Every row gives one point. The points of each table are mixes of a few directions, plus a little noise. Count the directions of each table, and those that both share. Where both have some left over, give the other angles between the two spaces (their principal angles), to ten degrees, smallest first.

First (5 x 2)
36; 28
52; 41
13; 10
-59; -47
-41; -33
Second (5 x 2)
8; -52
10; -64
-2; 16
-2; 16
-13; 85
Directions: first 1, second 1, shared 0; angles 60

First (6 x 4)
3; 2; 0; 4
-39; -29; 8; -45
-40; -29; 8; -46
-31; -23; 6; -36
89; 66; -18; 103
17; 13; -3; 20
Second (7 x 4)
-3; 26; 61; -5
24; -22; 3; 47
21; -30; -28; 40
16; -11; 9; 30
-38; 67; 80; -73
5; -25; -53; 9
-25; -4; -71; -48
Directions: first 1, second 2, shared 0; angles 50

First (7 x 8)
27; 17; -22; -9; 83; -14; -34; -8
-21; 31; 7; -1; -10; 12; 66; -15
-20; -54; -4; -13; -88; -55; -56; -21
-12; -6; 33; 26; -51; 59; 52; 41
-46; 3; 10; -10; -85; -20; 55; -35
31; -19; -14; -1; 45; -11; -70; 14
40; 28; -10; 7; 105; 29; -13; 24
Second (10 x 8)
23; -69; 18; 24; -43; 27; -76; 63
11; -63; 1; 4; -47; -19; -86; 21
5; -72; -10; -9; -57; -53; -107; -1
1; -23; -4; -3; -19; -19; -35; -2
10; 0; 14; 18; 6; 41; 14; 34
8; 13; 15; 17; 16; 46; 32; 30
-22; 88; -12; -18; 60; -4; 108; -55
-4; 33; 2; 1; 26; 19; 48; -5
-8; 49; 0; -3; 36; 16; 67; -16
-23; 43; -24; -31; 21; -53; 36; -69
Directions: first 3, second 2, shared 2

First (9 x 12)
6; 29; 56; 20; -16; -11; -22; -38; -13; 3; 27; 26
-6; -37; -84; -25; 3; 21; 9; 34; 22; 5; -25; -34
5; 16; 0; 11; -49; 11; -54; -52; 5; 23; 36; 11
-26; 2; -65; 8; -58; 22; 2; 43; 33; 16; 36; -11
29; -39; -4; -36; 72; -5; -2; -30; -20; -12; -68; -21
-11; 14; 43; 13; 23; -19; 45; 40; -9; -20; -1; 13
28; -11; 26; -15; 33; -6; -31; -62; -21; 0; -29; 0
-39; 19; 26; 23; 17; -21; 101; 121; 7; -32; 9; 10
13; 6; 4; 2; -25; 7; -48; -55; -2; 17; 16; 6
Second (8 x 12)
-9; -31; -52; -11; -11; -50; 6; -1; -54; 35; -36; 23
20; 17; -5; -13; 14; 57; -36; -27; 69; -20; 87; -12
-5; 10; 9; 21; -13; -17; 23; 36; -11; -17; -26; -18
6; 19; 43; -1; 26; 58; -18; -29; 39; -2; 48; 15
-26; 5; 35; 42; -17; -52; 59; 60; -71; 2; -98; 3
-7; 29; 44; 34; 16; 35; 16; 16; 2; -3; 21; 22
6; -4; -42; -5; -4; -2; -10; -1; 6; 3; 31; 1
14; -44; -33; -68; -11; -29; -39; -53; 19; 2; -28; -34
Directions: first 3, second 4, shared 0; angles 30, 40, 60

First (8 x 18)
1; 3; 2; 3; -1; 0; 0; 4; -1; 3; 2; 1; 0; -2; 3; -3; 0; 5
7; 43; 27; 37; -12; 4; -3; 52; -23; 49; 22; 16; -2; -24; 50; -49; 4; 78
-8; -50; -32; -44; 14; -5; 3; -61; 27; -57; -27; -19; 3; 28; -59; 57; -5; -92
-5; -33; -21; -29; 9; -4; 2; -41; 18; -38; -18; -12; 2; 19; -39; 38; -3; -61
-7; -41; -26; -36; 11; -4; 3; -50; 22; -47; -22; -15; 2; 23; -48; 47; -4; -75
5; 33; 21; 29; -9; 3; -2; 40; -17; 37; 18; 12; -2; -19; 39; -38; 3; 60
8; 49; 31; 43; -14; 5; -3; 60; -27; 56; 26; 18; -3; -28; 59; -57; 5; 90
-1; -4; -2; -3; 1; 0; 0; -4; 2; -4; -2; -1; 0; 2; -4; 4; -1; -7
Second (9 x 18)
-17; -3; -25; -21; -35; 121; 5; -49; 65; -17; -7; -28; -27; 56; 11; -27; -1; -52
4; 4; -11; -4; 7; 59; -15; 2; 40; -21; 17; -34; -2; 52; -4; -8; 5; -42
9; -2; 10; 20; 33; -49; -6; 32; -27; -13; 0; -9; 23; -12; -16; 27; 3; -10
16; -40; 7; 20; 9; 17; -20; -87; 38; -3; -67; 7; -45; 1; -3; -56; -5; -13
0; 44; -4; -27; -13; -16; -5; 70; -8; 27; 84; 10; 21; 13; 14; 10; 8; 51
4; 14; 11; 8; 7; -65; -15; 36; -11; 13; 34; 17; 15; -16; 3; 9; 9; 28
-45; -34; 2; 16; -49; -15; 39; -78; -7; -4; -79; 32; -17; -65; 12; 13; -7; -28
12; 5; 9; 6; 22; -44; -2; 31; -31; 5; 9; 5; 15; -16; -8; 15; 0; 21
18; 13; 1; -18; 20; -9; 19; 42; -58; 13; 10; 1; 16; -13; -8; 17; -12; 45
Directions: first 1, second 5, shared 0; angles 40

First (10 x 24)
-16; -1; -28; 7; 42; 4; -14; -33; -15; -11; -39; 5; 6; 18; -41; 105; -18; 39; 13; 35; 5; -11; -32; -64
-1; -5; 26; 8; -53; 3; -6; 94; 7; 1; 64; -2; -19; 17; 58; -118; 26; -104; -10; 4; 14; 33; 22; 28
-3; 2; -16; -2; 30; -1; 0; -46; -5; -2; -34; 2; 9; -4; -32; 68; -14; 50; 6; 5; -5; -16; -15; -23
-5; 3; -26; -2; 48; 0; -1; -69; -9; -5; -53; 3; 13; -4; -50; 110; -23; 77; 11; 11; -7; -24; -25; -41
-10; -1; -16; 5; 22; 3; -10; -13; -9; -7; -20; 3; 2; 13; -21; 57; -9; 15; 7; 23; 5; -4; -18; -38
7; 3; 0; -7; 8; -3; 9; -31; 3; 4; -14; -1; 7; -16; -11; 12; -5; 34; 0; -17; -9; -11; 3; 14
21; 4; 19; -15; -19; -8; 23; -21; 15; 13; 8; -5; 6; -36; 13; -57; 6; 21; -10; -49; -17; -8; 27; 65
8; -2; 26; 0; -44; -1; 5; 57; 11; 6; 47; -3; -10; -3; 46; -105; 21; -63; -11; -18; 3; 20; 26; 46
9; -2; 29; -1; -51; -1; 6; 65; 12; 7; 54; -4; -12; -3; 53; -121; 24; -73; -13; -20; 4; 23; 30; 53
-11; -2; -14; 7; 18; 4; -11; -3; -9; -7; -14; 3; 0; 16; -16; 48; -7; 5; 7; 26; 7; -1; -18; -39
Second (11 x 24)
51; 98; 2; 28; -24; 4; -25; -17; -34; 13; 16; -19; 49; -68; -35; -15; -32; -63; 28; 33; 26; 27; 6; 37
23; 11; 29; -6; 41; 16; 8; -73; -9; -2; 5; -1; 42; -66; -35; 34; -8; 24; 16; -16; 7; -16; 6; 23
14; 23; 0; 0; 36; -10; -47; -13; 9; -24; -61; 10; 15; 6; -50; 78; -38; -4; 22; 77; -1; -13; -35; -6
-15; -70; 90; -16; 49; 20; 0; -16; 30; -17; 38; -1; -33; 0; 7; 22; 10; 23; -33; -57; -10; -14; -12; -25
-37; -23; -91; 0; -11; 10; 45; 14; -36; 6; 3; 22; 32; 22; 28; -19; 46; -1; 29; 21; 23; -3; 27; -21
26; 60; -78; -3; -72; -35; 33; -9; -8; 36; -41; -6; 17; -15; 13; -68; -4; 35; 8; -18; -22; 1; 36; 76
16; 13; -3; -10; -13; -18; -5; 1; 18; 1; -31; 2; -1; -1; -2; -18; -11; 10; -1; 5; -17; -8; 3; 41
-26; -37; 16; 6; 10; 23; 24; -3; -14; 6; 54; -7; -18; 4; 20; 3; 25; 12; -18; -51; 11; 8; 5; -51
-10; -21; -32; -11; 3; 13; 32; -4; -15; -2; 12; 19; 40; -16; 18; -37; 37; -14; 26; 9; 17; -11; 30; 27
-9; -29; 57; -3; -15; -18; -40; 72; 48; -13; -2; -7; -75; 63; 25; -16; -16; -23; -44; -4; -27; 12; -29; -18
-31; -24; 12; 15; -4; -4; -25; 51; 10; -4; 6; -10; -67; 72; 13; 38; -10; 0; -34; -2; -8; 17; -37; -85
Directions: first 2, second 6, shared 2

First (11 x 32)
-61; -27; 58; -10; 20; 11; 58; -62; 0; 15; 39; 18; 23; 26; 17; -40; 29; -12; -36; 20; 60; -5; -40; -9; 30; -43; -7; 25; -9; -8; -59; -21
-32; -14; 30; -5; 10; 5; 30; -32; 0; 8; 20; 9; 12; 13; 9; -21; 15; -6; -19; 10; 31; -2; -20; -4; 16; -22; -4; 13; -4; -4; -30; -11
-19; -9; 18; -3; 6; 3; 19; -20; 0; 5; 13; 6; 7; 8; 5; -13; 9; -4; -11; 6; 19; -2; -13; -3; 10; -14; -2; 8; -3; -2; -19; -7
-88; -38; 83; -15; 28; 15; 83; -89; 0; 21; 56; 25; 32; 37; 24; -57; 41; -17; -52; 29; 86; -6; -56; -12; 43; -62; -10; 36; -12; -11; -84; -30
-5; -2; 5; -1; 2; 1; 5; -5; 0; 1; 3; 1; 2; 2; 1; -3; 2; -1; -3; 2; 5; 0; -3; -1; 3; -4; -1; 2; -1; -1; -5; -2
25; 11; -24; 4; -8; -4; -24; 25; 0; -6; -16; -7; -9; -11; -7; 16; -12; 5; 15; -8; -25; 2; 16; 4; -12; 18; 3; -10; 3; 3; 24; 9
43; 19; -41; 7; -14; -8; -41; 44; 0; -11; -28; -12; -16; -18; -12; 28; -20; 9; 26; -14; -42; 3; 28; 6; -21; 30; 5; -18; 6; 6; 41; 15
36; 16; -34; 6; -11; -6; -34; 36; 0; -9; -23; -10; -13; -15; -10; 23; -17; 7; 21; -12; -35; 3; 23; 5; -18; 25; 4; -15; 5; 5; 35; 12
20; 9; -19; 3; -6; -3; -19; 20; 0; -5; -13; -6; -7; -8; -5; 13; -9; 4; 12; -6; -19; 1; 13; 3; -10; 14; 2; -8; 3; 3; 19; 7
-39; -17; 36; -6; 12; 7; 37; -39; 0; 9; 25; 11; 14; 16; 10; -25; 18; -8; -23; 13; 38; -3; -25; -5; 19; -27; -5; 16; -5; -5; -37; -13
119; 52; -113; 20; -38; -21; -113; 121; 1; -29; -77; -34; -44; -50; -33; 78; -56; 24; 71; -39; -117; 9; 77; 17; -59; 84; 14; -49; 16; 15; 115; 41
Second (9 x 32)
8; -11; 30; 21; -21; -11; -44; 29; 10; 0; -4; 1; -14; -3; 31; 8; -22; 18; 1; -43; 10; 28; -7; 9; -36; 5; 3; 19; 23; -40; -9; -6
-6; 30; -94; -47; 38; 20; 78; -51; -16; -11; -18; -5; 17; -12; -72; -4; 38; -34; 13; 83; -43; -63; 30; -26; 62; -12; -18; -53; -41; 94; 37; 36
-7; -16; 55; 18; -9; -4; -16; 12; 4; 12; 24; 4; 2; 16; 29; -6; -7; 9; -15; -23; 31; 24; -20; 13; -12; 5; 14; 28; 8; -39; -25; -30
31; -12; 20; 38; -47; -28; -106; 67; 22; -14; -39; -1; -42; -27; 51; 30; -54; 41; 18; -95; -10; 50; 2; 10; -88; 10; -5; 22; 57; -67; 5; 20
-16; 29; -81; -53; 49; 28; 103; -67; -21; -3; 4; -3; 30; 2; -78; -16; 50; -42; 3; 104; -31; -70; 23; -25; 84; -13; -12; -50; -54; 101; 28; 21
0; -14; 45; 19; -15; -7; -29; 19; 5; 7; 13; 2; -5; 8; 29; -1; -14; 14; -9; -32; 23; 27; -15; 11; -22; 4; 11; 25; 15; -41; -20; -19
0; 4; -12; -6; 4; 3; 9; -6; -2; -2; -3; -1; 2; -2; -9; 0; 4; -3; 2; 9; -5; -8; 4; -3; 7; -2; -3; -7; -5; 11; 5; 5
-9; -10; 39; 9; -2; 1; 1; -1; 0; 11; 24; 2; 8; 16; 16; -9; 1; 2; -13; -5; 25; 12; -16; 10; 2; 2; 11; 18; -1; -21; -21; -25
-1; 0; -1; -1; 1; 1; 3; -2; -1; 1; 2; 0; 1; 2; -1; -2; 2; -1; -1; 3; 1; -1; 0; 0; 4; -1; 0; -1; -2; 2; 0; -1
Directions: first 1, second 2, shared 0; angles 30

First (10 x 32)
-22; 4; -13; 20; 14; -47; 7; -36; 33; -21; -24; 20; 6; 121; -28; 60; -62; 3; 68; -73; -6; 44; -41; -42; -40; -15; 15; -14; -28; -19; -57; -5
-1; 22; -35; 6; 30; -53; 1; -6; 41; 2; 25; 24; -37; -80; -6; -1; 59; -17; -86; 31; 47; -30; 27; 21; 17; -72; -12; -38; 6; -42; 48; -65
-13; 12; 8; 10; 24; -6; 12; -2; 0; 12; -15; 21; 2; 66; 8; 17; -35; 10; 26; -19; -15; 19; -1; -21; -11; -1; 9; 4; -31; 8; -41; 30
-1; 27; 18; -2; 41; 24; 15; 34; -23; 47; 8; 26; -17; -36; 45; -35; 23; 11; -56; 57; -5; -22; 53; 15; 31; -10; -4; 10; -26; 23; 2; 40
12; -28; -7; -10; -47; 8; -17; -12; 0; -32; 4; -36; 16; -24; -25; 0; 7; -10; 23; -16; 4; -1; -29; 7; -8; 24; -3; 3; 38; -7; 24; -27
15; -19; 5; -13; -34; 27; -12; 7; -17; -10; 7; -30; 11; -48; -3; -22; 20; -5; -2; 14; -2; -12; -4; 16; 8; 27; -6; 11; 31; 8; 28; -6
-6; 27; 6; 5; 43; 0; 15; 19; -5; 35; 5; 31; -19; -13; 30; -15; 14; 7; -45; 35; 2; -13; 39; 5; 18; -24; -2; -2; -28; 7; -4; 21
7; -12; -12; -4; -22; -8; -10; -10; 10; -20; 7; -16; 2; -28; -18; 1; 15; -10; -2; -6; 12; -5; -14; 8; -3; -1; -4; -7; 24; -14; 23; -31
9; -23; 2; -8; -38; 15; -12; -7; -8; -23; -3; -29; 18; -1; -16; 1; -7; -4; 32; -17; -6; 6; -25; 1; -9; 30; 0; 9; 25; 3; 7; -7
0; -8; 27; -4; -10; 39; 3; 12; -31; 9; -14; -10; 20; 43; 14; -7; -32; 13; 42; -7; -31; 14; -5; -10; -4; 43; 6; 26; -10; 31; -30; 50
Second (8 x 32)
14; -37; -7; -12; -61; 10; -22; -17; 0; -43; 1; -46; 24; -17; -34; 4; 0; -11; 40; -28; 0; 5; -43; 4; -15; 35; -2; 5; 48; -7; 23; -30
-24; 64; 12; 20; 104; -18; 37; 29; 1; 72; -1; 78; -39; 28; 57; -7; -1; 20; -69; 47; -1; -8; 70; -8; 25; -59; 3; -8; -80; 12; -39; 52
-17; 43; 8; 13; 71; -12; 25; 20; 1; 50; 0; 55; -27; 20; 39; -5; 0; 13; -47; 32; -1; -6; 48; -5; 17; -41; 2; -5; -55; 9; -27; 36
-2; 4; 1; 1; 7; 0; 2; 2; 0; 5; 0; 5; -3; 2; 4; -1; 0; 1; -5; 3; 0; 0; 4; -1; 1; -4; 0; 0; -5; 1; -2; 4
14; -37; -8; -12; -61; 11; -21; -17; 0; -42; 0; -46; 23; -16; -33; 4; 1; -11; 40; -28; 1; 5; -41; 4; -14; 34; -1; 5; 46; -7; 23; -30
14; -38; -7; -12; -62; 10; -22; -17; -1; -44; 1; -47; 23; -17; -34; 4; 0; -11; 41; -29; 1; 5; -42; 5; -15; 35; -2; 5; 47; -7; 23; -31
8; -19; -4; -5; -31; 5; -11; -8; 0; -21; 0; -23; 11; -8; -17; 2; 0; -5; 20; -14; 1; 3; -21; 3; -7; 17; -1; 2; 23; -3; 11; -16
-8; 20; 3; 6; 34; -6; 11; 9; 1; 23; -1; 25; -13; 9; 19; -3; 0; 6; -21; 15; -1; -3; 23; -2; 8; -19; 1; -3; -26; 4; -12; 17
Directions: first 3, second 1, shared 1

First (11 x 32)
27; -1; -27; 36; -2; 35; -29; 12; 1; -30; -18; -20; 1; -48; -5; 19; 2; 0; -25; 3; 27; -26; 28; 18; -24; -10; -17; -11; 37; -29; -29; 7
-50; -35; 87; -4; -29; 10; 38; -55; 13; 102; -12; 4; -21; 6; -40; 2; -42; 17; 85; -8; -71; 6; -35; -54; 45; 30; 44; -26; -77; 44; 109; -10
-15; -18; 36; 10; -16; 15; 7; -24; 5; 41; -16; -6; -7; -18; -25; 10; -19; 9; 34; -4; -26; -6; -7; -24; 18; 13; 19; -17; -29; 13; 48; -2
8; 5; -23; 22; 5; 33; -4; 12; 11; -16; 11; -4; -19; 3; 23; -5; -9; -2; -14; 7; 15; -16; 8; 30; -38; -16; -27; -1; 38; -23; -37; -6
27; 1; -15; 1; -1; -20; -31; 8; -19; -31; -32; -14; 36; -50; -28; 24; 27; -1; -25; -6; 23; -1; 23; -14; 23; 8; 12; -2; -1; -4; -1; 17
10; 22; -36; -19; 20; -24; 0; 26; -6; -40; 25; 12; 6; 35; 34; -17; 21; -11; -34; 4; 24; 12; 1; 26; -18; -15; -19; 23; 27; -9; -50; -1
8; 26; -42; -18; 23; -17; 4; 30; -1; -43; 35; 15; -3; 48; 47; -25; 17; -12; -37; 7; 26; 12; -1; 37; -31; -21; -29; 27; 37; -14; -64; -5
9; 6; -20; 11; 6; 14; -5; 12; 4; -19; 8; -2; -8; 2; 16; -3; 0; -3; -16; 4; 14; -8; 7; 21; -23; -11; -18; 3; 27; -16; -30; -2
13; 5; -8; -15; 3; -32; -14; 7; -16; -21; -14; -2; 29; -17; -15; 10; 23; -2; -17; -4; 12; 11; 9; -12; 23; 7; 13; 6; -9; 5; 1; 11
-14; -15; 12; 47; -11; 77; 12; -13; 30; 33; 11; -9; -51; 0; 15; -4; -46; 7; 27; 8; -16; -32; -4; 23; -46; -13; -24; -21; 26; -19; -2; -17
-24; 3; 36; -71; 3; -91; 23; -14; -24; 24; 1; 25; 38; 38; -21; -11; 27; -1; 21; -11; -27; 50; -29; -49; 72; 28; 48; 19; -74; 53; 57; 7
Second (11 x 32)
20; 18; -16; -65; 31; -121; -12; 25; -39; -74; -30; -15; 76; -9; -6; 19; 72; -20; -80; 9; 51; 55; 13; -22; 55; 5; 22; 33; -36; 45; -47; 29
2; -4; -10; 42; -17; 75; -7; -4; 18; 27; 20; 12; -39; -3; 4; -10; -33; 10; 38; -9; -19; -40; 2; 22; -39; -6; -19; -15; 40; -43; 17; -15
-1; -4; -4; 32; -13; 56; -3; -5; 15; 24; 14; 8; -31; -1; 3; -8; -27; 9; 30; -6; -17; -28; -1; 14; -28; -4; -14; -12; 27; -29; 15; -12
49; 29; -63; -24; 20; -57; -43; 41; -34; -87; -13; 0; 57; -25; -1; 10; 61; -13; -70; -5; 57; 13; 33; 10; 13; -4; -4; 25; 29; -18; -54; 23
-35; -11; 57; -52; 13; -80; 38; -20; -8; 13; -23; -19; 25; 20; -6; 10; 14; -9; -14; 19; -7; 53; -23; -41; 54; 12; 32; 8; -80; 77; 7; 8
7; 0; -15; 29; -10; 48; -10; 3; 10; 9; 13; 9; -22; -5; 3; -7; -17; 6; 20; -8; -7; -27; 5; 18; -27; -5; -14; -9; 33; -33; 6; -8
-4; -8; -4; 49; -21; 87; -2; -9; 25; 40; 23; 12; -49; 0; 5; -13; -44; 13; 49; -9; -28; -44; -2; 22; -44; -6; -20; -21; 40; -43; 26; -19
-14; -5; 23; -13; 3; -21; 15; -10; 0; 11; -6; -5; 4; 7; -2; 2; -1; -1; 1; 5; -7; 15; -9; -13; 16; 5; 10; 1; -26; 25; 7; 1
-14; -7; 19; 1; -3; 6; 13; -11; 7; 21; 1; -1; -11; 7; 0; -1; -12; 3; 14; 3; -13; 2; -9; -6; 2; 2; 4; -5; -13; 11; 13; -4
-5; -7; 2; 29; -13; 53; 1; -8; 17; 29; 14; 7; -32; 2; 3; -8; -29; 8; 33; -6; -20; -26; -3; 13; -26; -3; -11; -14; 21; -23; 17; -13
-6; 1; 12; -28; 9; -47; 8; 0; -10; -13; -13; -8; 24; 4; -2; 6; 19; -6; -21; 7; 9; 27; -4; -17; 26; 4; 13; 9; -30; 30; -8; 9
Directions: first 3, second 2, shared 1; angles 30
